Each row is a point. The ring and each string are closed loops that go straight from each point to the next, and from the last back to the first. Before rounding, they use only three directions, however many columns there are. Count how often each string passes through the ring. Passing back the other way cancels.

Ring:
[[4.4, 0.5, -0.3, -1.8],
[1.8, 4.5, 0.4, -2.9],
[-2.0, 4.6, -0.1, -3.8],
[-4.7, 1.2, -1.3, -4.0],
[-2.6, -3.0, -3.8, -2.9],
[3.1, -3.5, -3.3, -1.5]]
String:
[[-3.2, 2.8, 2.9, -4.1],
[-0.9, 1.6, -0.4, -3.2],
[0.4, 3.6, -3.6, -2.9],
[-0.5, 6.6, -3.3, -3.5],
[-3.0, 7.3, 0.2, -4.4],
[-4.8, 5.5, 3.3, -4.8],
[-3.2, 2.5, 1.9, -4.0],
[-1.3, 1.2, -0.6, -3.2],
[-5.7, 2.4, 3.3, -4.7],
[-7.6, 3.6, 1.8, -5.2],
[-5.1, 3.8, -3.2, -4.3],
[-1.5, 2.2, -4.3, -3.2],
[-1.8, 1.2, -1.8, -3.3],
[-4.5, 1.1, 1.6, -4.1],
[-6.0, 2.2, 1.8, -4.7],
[-7.0, 4.8, 0.0, -5.1],
[-2.9, 5.2, -4.1, -3.9],
[-4.2, 6.0, -1.0, -4.5],
[-4.4, 5.7, 1.8, -4.7]]
Times through: 0

Ring:
[[6.9, 1.6, -2.0, -3.7, -3.7, 1.8],
[5.8, 3.5, -2.7, -2.8, -4.6, 3.4],
[2.3, 4.5, -3.8, -0.2, -3.2, 4.1],
[-1.2, 2.8, -4.8, 2.0, 0.1, 2.6],
[-3.4, -0.3, -4.5, 3.3, 4.1, -0.4],
[-3.0, -1.9, -3.0, 2.9, 5.6, -2.3],
[0.0, -2.6, 0.0, 0.7, 5.3, -3.8],
[3.9, -2.3, 1.1, -2.0, 2.6, -3.3],
[6.2, -1.2, 0.0, -3.5, -0.4, -1.5]]
String:
[[8.5, 2.6, -2.6, -4.7, -5.9, 3.2],
[7.2, 7.5, -0.4, -3.3, -7.0, 5.6],
[3.1, 4.7, -0.6, -0.8, -2.3, 2.8],
[0.0, -0.5, -5.9, 0.9, 0.9, 0.8],
[-4.4, -1.4, -8.2, 3.8, 3.6, 0.5],
[-4.7, -3.2, -6.4, 3.9, 5.9, -1.9],
[-4.6, -3.9, -1.1, 3.8, 9.0, -5.2],
[1.8, -0.1, 4.1, -0.2, 4.3, -3.6],
[3.1, 0.5, 0.4, -1.1, 1.1, -1.0],
[3.0, -1.9, -3.0, -1.3, 1.0, -1.2],
[5.3, -3.0, -5.1, -3.1, -1.0, -0.5]]
Times through: 2

Ring:
[[3.6, -1.4, -2.2, 0.1, -7.8, -4.5, -0.5, 9.2, 5.0],
[-0.3, 4.4, -2.1, 1.1, -7.1, -6.3, -0.2, 10.4, 5.1],
[-4.9, 6.7, -1.3, 1.2, -3.3, -5.7, 0.9, 8.6, 3.4],
[-7.8, 5.1, 0.1, 0.5, 0.6, -3.5, 2.0, 5.5, 1.1],
[-7.5, 0.4, 0.6, -0.6, 3.1, -0.8, 2.7, 2.6, -0.6],
[-3.9, -4.7, -0.7, -1.3, 3.1, 1.0, 2.7, 1.4, -0.8],
[1.0, -7.5, -2.2, -1.4, -0.1, 0.8, 1.9, 2.8, 0.7],
[4.1, -5.4, -2.5, -0.7, -5.5, -2.1, 0.2, 6.8, 3.5]]
String:
[[-1.0, -3.6, -2.4, -0.6, -0.1, -0.6, 1.9, 3.9, 1.1],
[1.9, -6.8, -6.3, -0.5, 1.6, 1.1, 2.8, 2.7, 0.9],
[4.9, -10.5, -6.7, -1.1, 0.5, 2.0, 2.5, 2.3, 1.1],
[5.4, -12.4, -1.3, -2.3, -3.1, 1.3, 0.8, 3.2, 1.5],
[1.1, -7.1, 2.0, -2.0, -4.1, -0.9, 0.2, 4.7, 1.7],
[-0.6, -4.7, 1.6, -1.5, -3.1, -1.4, 0.6, 4.8, 1.6],
[-0.3, -3.9, -3.4, -0.5, 0.0, -0.5, 2.1, 3.9, 1.3],
[-1.6, -1.5, -2.0, -0.3, -1.1, -1.8, 1.6, 5.1, 1.7],
[-4.2, -3.8, 3.9, -1.9, -0.9, -0.8, 1.0, 3.4, 0.2],
[-6.7, -5.8, 5.2, -2.6, 2.7, 1.3, 2.0, 0.4, -2.0],
[-5.9, -5.8, 0.7, -1.9, 5.4, 2.3, 3.3, -0.5, -2.3],
[-2.3, -4.8, -6.4, -0.3, 5.8, 2.0, 4.2, 0.6, -0.9],
[-1.6, -3.3, -3.3, -0.5, 1.3, -0.2, 2.5, 3.3, 0.7]]
Times through: 0

Ring:
[[0.6, 0.5, -4.7, 5.4, 0.1, -0.1, -0.2, -3.1, 5.4, 1.5, 0.8],
[-3.5, 8.9, 1.0, 1.4, 0.0, 2.3, -0.4, -5.8, 4.3, -0.6, 1.1],
[-5.1, 9.3, 3.6, -1.4, -0.3, 0.7, 1.0, -1.2, -0.6, -1.4, -0.2],
[-3.4, 1.1, 0.3, -1.3, -0.3, -3.5, 2.5, 6.5, -4.9, -0.1, -2.5],
[0.2, -4.6, -3.7, 2.5, -0.4, -4.8, 2.7, 7.6, -3.2, 1.4, -2.1],
[2.0, -4.5, -5.6, 5.4, -0.2, -3.2, 1.6, 3.3, 1.2, 2.0, -0.5]]
String:
[[-2.5, 1.2, -3.6, 1.5, 0.5, -0.9, -0.1, -0.9, 2.3, 0.9, -1.3],
[-2.5, -0.7, -6.5, 2.1, 1.1, -0.7, -1.2, -2.6, 4.5, 1.7, -1.9],
[-2.1, 0.1, -4.5, 2.0, 0.5, -1.1, -0.2, -0.7, 2.5, 1.2, -1.5],
[-0.1, 2.1, -1.2, 3.6, -0.5, -1.0, 1.5, 0.6, 1.2, 0.5, 0.6],
[3.5, 1.4, -1.6, 7.7, -1.1, -0.4, 1.9, -0.8, 3.6, 1.0, 3.0],
[2.6, -0.1, -5.1, 7.6, -0.2, 0.2, 0.0, -3.8, 6.7, 1.8, 2.0],
[-0.3, 0.5, -6.6, 5.1, 0.7, 0.8, -1.5, -5.9, 7.7, 1.8, 0.3],
[-2.9, 1.5, -6.2, 2.3, 1.2, 0.8, -2.1, -5.7, 6.6, 1.5, -1.2],
[-2.8, 3.2, -3.1, 1.7, 0.6, 0.3, -0.7, -3.3, 3.9, 0.7, -0.7],
[-5.0, 5.9, -3.4, 0.3, 1.2, 2.1, -2.3, -7.3, 6.2, 0.4, -1.0],
[-4.4, 14.9, 4.3, 1.2, -0.2, 4.9, -0.9, -9.9, 6.0, -1.8, 2.9],
[-3.6, 15.5, 7.1, 1.2, -1.0, 4.0, 0.8, -6.8, 3.1, -2.4, 3.5],
[-2.0, 8.7, 3.6, 1.8, -0.9, 1.0, 1.6, -1.7, 0.8, -1.1, 1.8],
[-2.1, 4.3, 0.0, 1.6, -0.3, -0.5, 1.1, -0.1, 0.7, -0.1, 0.0],
[-4.9, 4.5, -2.1, -0.6, 0.8, 0.3, -0.8, -2.8, 2.5, 0.2, -1.7],
[-5.6, 11.0, 1.4, -0.5, 0.5, 3.2, -1.3, -7.7, 4.8, -1.0, 0.4],
[-3.8, 13.6, 3.1, 1.9, -0.1, 4.8, -1.1, -10.3, 6.9, -1.3, 2.9],
[-1.1, 8.9, 1.5, 4.0, -0.6, 2.6, 0.2, -6.2, 5.2, -0.5, 2.8],
[-0.7, 4.7, -0.8, 3.8, -0.3, 0.7, 0.5, -3.0, 3.6, 0.2, 1.4]]
Times through: 1
String:
[[-5.0, 5.3, 4.0, -3.1, -0.6, -2.7, 3.0, 6.4, -6.5, -1.3, -2.1],
[-2.7, 4.1, 3.6, -0.7, -1.0, -2.9, 3.5, 6.7, -5.8, -1.0, -0.9],
[-1.4, 2.8, 0.9, 1.5, -0.7, -1.9, 2.4, 3.5, -2.0, -0.1, -0.2],
[-2.9, 0.7, -2.6, 0.4, 0.3, -2.0, 0.7, 1.9, -0.3, 0.7, -2.0],
[-3.5, -1.9, -3.7, -0.8, 0.5, -3.5, 1.1, 4.8, -2.4, 1.0, -3.6],
[-2.1, -4.7, -3.4, -0.4, 0.0, -5.7, 2.7, 9.7, -5.7, 1.1, -3.9],
[-0.2, -5.7, -3.0, 1.3, -0.5, -6.1, 3.6, 10.9, -6.1, 1.3, -2.9],
[-2.1, -6.6, -6.8, 0.4, 0.7, -5.1, 1.2, 6.9, -2.5, 2.0, -4.4],
[-1.8, -3.4, -5.3, 1.2, 0.5, -3.5, 0.9, 4.0, -0.7, 1.6, -2.9],
[-0.3, 0.3, -1.5, 2.9, -0.5, -2.2, 2.0, 3.1, -0.6, 0.7, -0.3],
[2.4, -3.4, -2.8, 5.1, -0.9, -3.8, 3.0, 6.0, -1.5, 1.4, 0.1],
[5.1, -6.6, -4.5, 7.7, -1.2, -4.7, 3.6, 7.4, -1.1, 2.2, 0.7],
[4.7, -8.3, -7.4, 7.8, -0.6, -4.5, 2.3, 5.4, 1.1, 2.9, -0.1],
[1.3, -6.3, -8.4, 5.2, 0.4, -3.1, 0.4, 1.9, 2.9, 2.7, -1.5],
[-2.2, -1.8, -6.1, 1.7, 0.9, -1.8, -0.4, 0.0, 2.5, 1.7, -2.3],
[-1.2, 1.4, -2.1, 2.5, -0.1, -1.3, 1.0, 0.7, 1.1, 0.7, -0.4],
[2.0, 0.6, -2.8, 6.2, -0.6, -0.7, 1.2, -0.7, 3.4, 1.2, 1.6],
[3.3, 1.3, -3.1, 8.2, -0.8, 0.3, 0.9, -3.2, 5.8, 1.3, 3.0],
[0.9, 1.1, -5.7, 6.4, 0.3, 1.1, -1.1, -6.1, 8.0, 1.7, 1.3],
[-1.6, 1.6, -5.8, 3.7, 0.9, 1.0, -1.7, -5.9, 7.1, 1.5, -0.2],
[-3.1, 1.6, -5.0, 1.6, 1.0, 0.1, -1.3, -3.7, 4.6, 1.2, -1.5],
[-1.8, 2.6, -1.6, 2.0, 0.0, -0.8, 0.7, -0.2, 1.4, 0.4, -0.4],
[-0.5, 6.2, 1.3, 3.7, -0.8, 0.8, 1.2, -2.3, 2.5, -0.3, 2.0],
[-1.6, 10.5, 2.5, 3.5, -0.6, 3.2, 0.1, -7.0, 5.4, -0.9, 3.1],
[-3.9, 12.6, 2.5, 1.7, 0.0, 4.3, -1.1, -9.4, 6.4, -1.2, 2.4],
[-6.0, 9.0, -0.6, -0.8, 0.9, 2.7, -1.9, -7.5, 5.2, -0.5, -0.6],
[-5.5, 5.2, -2.2, -1.0, 1.0, 0.7, -1.2, -3.9, 3.1, 0.1, -1.8],
[-6.7, 11.8, 2.8, -2.0, 0.4, 2.7, -0.8, -6.0, 2.8, -1.5, -0.1],
[-5.4, 14.2, 6.8, -1.4, -0.7, 2.6, 1.0, -4.0, 0.4, -2.4, 1.5],
[-3.5, 10.6, 5.6, 0.0, -1.0, 0.9, 1.9, -0.8, -1.0, -1.8, 1.4],
[-2.0, 5.8, 2.3, 1.4, -0.8, -0.5, 1.9, 1.0, -0.8, -0.6, 0.6],
[-3.1, 2.4, -1.8, 0.5, 0.2, -1.2, 0.5, 0.5, 0.4, 0.4, -1.5],
[-6.0, 3.0, -2.0, -2.6, 0.9, -1.3, -0.2, 0.7, -0.6, 0.1, -3.3],
[-7.2, 6.0, 2.8, -4.9, 0.1, -2.0, 1.6, 4.2, -5.2, -1.3, -3.2]]
Times through: 1

Ring:
[[-0.2, -0.2, -1.1, -2.5, -0.1, -0.2, -0.1, -0.2, -0.2, 1.6, -0.8, -0.2],
[0.6, 0.8, -6.2, 1.3, 0.2, 3.0, 6.6, 0.5, 2.3, -0.4, -2.1, -1.2],
[1.0, -1.5, -4.4, 3.2, 0.9, 0.6, 5.3, -1.5, 0.8, -2.5, 0.1, 0.9],
[-0.6, -3.8, 1.8, -0.4, 3.1, -3.6, -3.5, -2.5, -1.2, -0.7, 2.1, 2.0],
[-2.0, -4.6, 6.8, -5.0, 3.7, -6.4, -10.8, -2.6, -2.9, 2.2, 2.9, 2.2],
[-1.0, -2.7, 4.2, -4.4, 1.0, -4.3, -6.7, -1.9, -2.7, 2.0, 1.7, 1.7]]
String:
[[0.9, -1.5, 0.0, -0.6, -1.4, -1.8, 0.3, -2.0, -2.2, -0.7, 1.1, 1.9],
[0.3, -1.8, -0.4, -0.4, 0.2, -1.6, 0.0, -1.7, -1.2, -0.5, 0.8, 1.3],
[1.1, -1.5, -1.4, 0.9, -1.1, -1.1, 2.2, -2.0, -1.6, -1.6, 1.0, 1.8],
[0.7, 1.0, -3.9, -1.0, -1.5, 1.8, 4.1, 0.3, 0.5, 0.8, -1.7, -0.7],
[1.6, 0.3, -4.6, 1.4, -2.1, 1.5, 6.0, -0.8, -0.1, -1.3, -0.8, 0.5],
[1.2, -0.8, -3.1, 1.3, -1.1, 0.3, 4.1, -1.4, -0.5, -1.5, 0.0, 1.0],
[1.3, 1.3, -6.9, 1.8, -1.3, 3.5, 8.2, 0.3, 1.7, -0.9, -2.2, -0.9],
[-0.1, 2.3, -7.8, -0.1, 1.1, 5.0, 7.3, 2.3, 4.2, 1.6, -4.1, -3.2],
[-1.1, 1.3, -5.6, -1.7, 2.8, 3.6, 3.6, 2.2, 4.1, 2.6, -3.6, -3.2],
[-0.1, -0.8, -2.6, -0.2, 1.3, 0.3, 1.9, -0.5, 0.8, 0.2, -0.6, -0.2],
[0.8, -1.5, -2.3, 1.2, 0.1, -0.5, 2.7, -1.6, -0.4, -1.4, 0.5, 1.2],
[2.7, -1.1, -5.9, 5.5, -2.1, 1.1, 9.1, -2.4, -0.4, -4.7, 0.6, 2.1],
[2.0, -0.2, -8.7, 6.1, 0.2, 3.5, 11.3, -0.8, 2.6, -4.0, -1.2, 0.1],
[0.6, -1.1, -5.2, 3.0, 2.0, 1.5, 5.6, -0.8, 2.0, -2.0, -0.7, 0.0],
[-0.7, -1.8, -1.4, -0.6, 3.0, -0.6, -0.2, -0.7, 1.0, 0.4, -0.1, 0.0],
[-0.2, -2.2, -0.6, -0.2, 1.8, -1.5, -0.4, -1.5, -0.3, -0.3, 0.7, 0.9],
[-1.5, -3.0, 0.4, -1.2, 4.8, -2.1, -3.1, -1.1, 0.9, 0.7, 0.6, 0.3],
[-1.7, -4.1, 2.2, -1.5, 5.4, -3.6, -5.3, -1.8, 0.1, 0.6, 1.6, 1.0],
[-0.2, -4.4, 2.2, 0.5, 2.7, -4.3, -3.3, -3.3, -1.9, -1.6, 2.9, 2.8],
[0.6, -3.6, 1.2, 0.9, 0.8, -3.6, -1.3, -3.3, -2.4, -2.1, 2.6, 3.0],
[0.1, -3.7, 2.0, -0.2, 1.3, -3.9, -2.8, -3.1, -2.4, -1.3, 2.5, 2.7],
[-1.0, -5.0, 5.5, -2.4, 2.9, -6.3, -8.0, -3.5, -3.2, 0.0, 3.6, 3.2],
[-3.6, -5.9, 10.1, -7.6, 6.4, -8.4, -16.4, -2.5, -2.9, 4.1, 3.5, 2.0],
[-3.8, -5.0, 9.4, -8.4, 6.3, -7.5, -16.0, -1.7, -2.3, 4.9, 2.6, 1.2],
[-4.4, -5.8, 12.2, -10.3, 6.5, -9.3, -19.8, -2.2, -3.5, 5.9, 3.4, 1.7],
[-1.3, -4.9, 7.8, -4.7, 1.9, -7.4, -10.9, -3.5, -4.6, 1.4, 3.8, 3.4],
[0.6, -3.3, 2.4, -0.5, -0.4, -4.1, -2.6, -3.3, -3.4, -1.3, 2.7, 3.2],
[-0.6, -2.4, 1.6, -2.3, 1.5, -2.7, -3.4, -1.6, -1.3, 0.8, 1.1, 1.2],
[-2.4, -2.6, 5.3, -6.9, 3.1, -4.4, -9.9, -0.8, -1.6, 4.2, 0.9, 0.4],
[-2.4, -2.3, 6.2, -8.1, 2.2, -4.7, -10.9, -0.7, -2.4, 4.9, 1.0, 0.5],
[0.1, -1.8, 2.7, -3.3, -1.3, -3.3, -3.7, -1.9, -3.2, 1.0, 1.4, 1.9]]
Times through: 0
